Every row gives one point. To make a cloud, some directions were put in groups of two or more. Within a group, all points are equally far from the middle, so they leave a hole (a ring in 2 directions, a hollow ball in 3). The other directions are filled evenly. Then the cloud was stretched, turned, moved and blurred a little. How many holes are there, and how many directions does each take, smallest first?

Cloud (22 x 3):
[[ 5.2 -0.1 -0.8]
 [ 1.3  0.4 -0.9]
 [-0.9 -1.8  1.9]
 [-2.6  0.6  1.2]
 [ 1.0 -2.2  0.9]
 [ 1.0 -4.7 -1.9]
 [ 4.6 -2.5  4.1]
 [ 3.4  4.3  4.1]
 [ 0.5  6.6 -0.1]
 [ 2.4  8.0 -1.1]
 [-0.6 -0.9 -3.6]
 [ 2.7  0.1 -2.3]
 [ 2.9  4.4  1.6]
 [-4.3  4.0 -0.8]
 [ 1.3  3.6  0.1]
 [ 0.0  6.9  2.9]
 [-0.8 -2.9  3.2]
 [ 5.0  0.7  3.7]
 [-0.1  0.5  2.6]
 [-1.2  3.3  7.2]
 [ 1.7 -1.0  4.9]
 [-1.2  0.6 -0.3]]
Holes: 0

Cloud (29 x 4):
[[ 5.3 -3.5  0.2  1.3]
 [ 2.5  0.2  3.5 -2.1]
 [ 5.5  0.4  1.2 -3.7]
 [-3.0  0.5 -3.3  2.6]
 [ 3.7 -1.8 -2.6 -6.1]
 [ 4.6  1.9  0.9 -1.3]
 [ 2.0 -3.8 -5.1 -0.1]
 [-1.7  0.2 -6.1  1.2]
 [ 2.7  1.6  2.6 -1.0]
 [ 4.9 -2.0 -1.6  3.0]
 [ 5.6 -3.9 -0.1 -0.2]
 [-1.6 -2.4  0.1 -3.8]
 [-1.6 -4.0  0.2  2.4]
 [ 4.7 -3.5  3.2 -0.7]
 [-1.5 -4.3  0.5  1.3]
 [ 1.0  1.4 -5.9 -2.1]
 [-1.4 -2.9  1.1 -3.0]
 [-0.2 -4.1  2.5  0.8]
 [-1.4  1.0 -5.9 -0.2]
 [-0.8  0.3 -6.5  0.8]
 [ 4.7 -3.1  0.9  2.8]
 [ 3.1 -4.4 -3.8 -2.1]
 [ 3.6 -2.5  1.3  3.9]
 [ 0.4  0.5 -4.4 -4.9]
 [ 2.8  0.3  3.5 -2.1]
 [ 3.1 -4.4 -3.7 -2.4]
 [ 4.8 -1.8  3.4 -2.8]
 [ 5.6  0.1  0.9 -4.1]
 [ 3.0 -2.9  4.1 -1.4]]
Holes: 2 (2, 2)

Cloud (29 x 4):
[[-4.2 -1.1  1.0  1.0]
 [ 3.9  2.3 -7.5  2.3]
 [-0.8  0.6  0.6  3.1]
 [-0.5  3.4  1.2  6.4]
 [ 1.6 -0.6  3.0 -3.6]
 [ 2.9 -1.6 -4.5 -4.8]
 [-0.7 -3.6 -3.3  2.4]
 [-2.4  0.8 -0.5  0.9]
 [ 0.5  0.6  3.5 -3.6]
 [ 1.6  0.0 -2.4  0.2]
 [ 2.7 -2.9 -3.4  1.1]
 [-2.3  0.7 -1.9 -0.8]
 [-1.8  0.9  3.3 -5.6]
 [-0.9  0.7  0.5  5.6]
 [-1.4  1.2 -8.2  0.1]
 [-3.1  0.3  1.1  1.5]
 [ 0.6  2.5 -5.5 -1.5]
 [ 0.1  0.6 -4.3 -5.8]
 [ 0.5 -3.8 -3.7 -0.6]
 [ 2.4  1.4  0.6  5.2]
 [-0.7 -2.9 -7.8 -3.6]
 [ 2.0 -0.8 -4.9  3.0]
 [-0.2 -4.9 -0.5  3.1]
 [-0.2  5.5 -1.2  1.1]
 [ 0.3 -3.2 -3.9  5.1]
 [-2.5 -4.1 -2.9  2.3]
 [ 4.4  0.7 -1.2 -2.2]
 [ 7.3  0.0 -3.1 -3.5]
 [ 1.0  2.0 -1.8  2.7]]
Holes: 0

Cloud (51 x 6):
[[ 2.4  3.8 -2.7  0.6  2.1  5.1]
 [-0.2 -1.8 -2.9 -2.4  3.2  4.0]
 [ 7.9  3.0 -3.9 -0.6 -2.8  3.9]
 [ 8.5  1.3 -0.1  3.2 -2.9  2.9]
 [ 2.5 -0.6 -4.9 -2.1 -3.6  2.9]
 [-3.0  2.8 -4.6 -1.5  0.2 -0.4]
 [ 4.3 -1.0 -2.5  1.1  0.4 -2.4]
 [ 3.6  2.0  1.7 -2.9 -3.3  4.5]
 [-4.3  4.5  1.5 -0.8  1.6 -0.7]
 [ 1.9  2.0  1.9 -3.7 -1.9 -1.7]
 [-5.2 -1.7  2.2 -3.6  1.1 -1.6]
 [ 0.6 -3.0  2.8 -0.6 -0.5  4.1]
 [ 7.7  1.1 -1.8  3.3  0.6  0.7]
 [-0.9 -2.0  3.2  0.3 -0.8  4.4]
 [-4.1 -5.1 -3.1 -2.1  3.0  0.2]
 [ 6.4  4.6  0.0 -3.4 -2.4  0.6]
 [-0.8  2.6  1.1  2.1  0.2  5.5]
 [ 0.2 -2.1  0.3  1.5 -3.2 -2.2]
 [-3.9  1.8 -2.1  1.4  1.0  3.8]
 [-2.7  3.0  4.5 -0.4  2.3 -0.7]
 [-0.5 -1.0  0.0  3.3  2.4  4.8]
 [ 5.9  5.9 -2.3  2.2  0.1  0.8]
 [ 7.4  0.5 -3.5 -1.2 -2.7  3.6]
 [ 2.4  3.7  3.0 -3.7  0.3  4.1]
 [ 8.8  3.4 -1.8  0.3 -4.0  3.3]
 [-2.3 -5.1 -0.4 -0.8  2.1 -2.6]
 [-1.8  2.2 -2.7  2.2  0.5  4.5]
 [ 3.8  5.4  0.4 -1.4 -3.5 -0.9]
 [ 5.7 -1.3  1.6  2.9  1.0 -0.2]
 [-6.0  2.6 -0.3 -0.6  2.4 -0.4]
 [ 3.1 -1.7  3.1  0.7  2.7  3.3]
 [ 5.1 -2.3 -4.2 -1.2  0.0  3.5]
 [ 2.4 -0.6 -4.9 -3.1 -2.7  3.1]
 [-1.0  2.3  0.2  4.3  1.2 -1.2]
 [ 1.1 -2.9  1.1  3.0  0.6 -2.5]
 [-1.0 -1.1 -2.4 -3.1 -4.1  1.0]
 [-3.8  3.0 -3.6 -0.1 -0.6  2.0]
 [-0.3  1.6 -3.6 -0.7  3.2 -1.9]
 [ 3.4  7.0  0.4 -1.4 -1.2  5.1]
 [ 8.4  1.2 -3.4  1.2  0.3  2.4]
 [-1.3 -3.9 -3.5  3.6  0.3 -1.0]
 [-0.1 -2.2 -1.2 -3.2  1.4 -2.8]
 [-1.2 -0.1 -5.2 -4.0 -0.8  2.2]
 [ 4.1 -1.8 -4.7 -0.8 -3.1  3.1]
 [ 1.0  4.6 -0.7 -3.3 -0.8  5.3]
 [ 3.4  4.4 -2.1 -2.5  2.6 -0.1]
 [ 7.3  4.9  1.6  0.0 -4.2  1.8]
 [-2.2 -0.2 -1.4 -4.8  0.8  3.8]
 [ 3.7  5.6  2.4 -3.9 -1.4  1.0]
 [-0.2 -1.0 -6.6  0.0 -1.4  0.2]
 [ 3.0  4.0  3.6 -0.2 -2.5  4.9]]
Holes: 2 (2, 4)
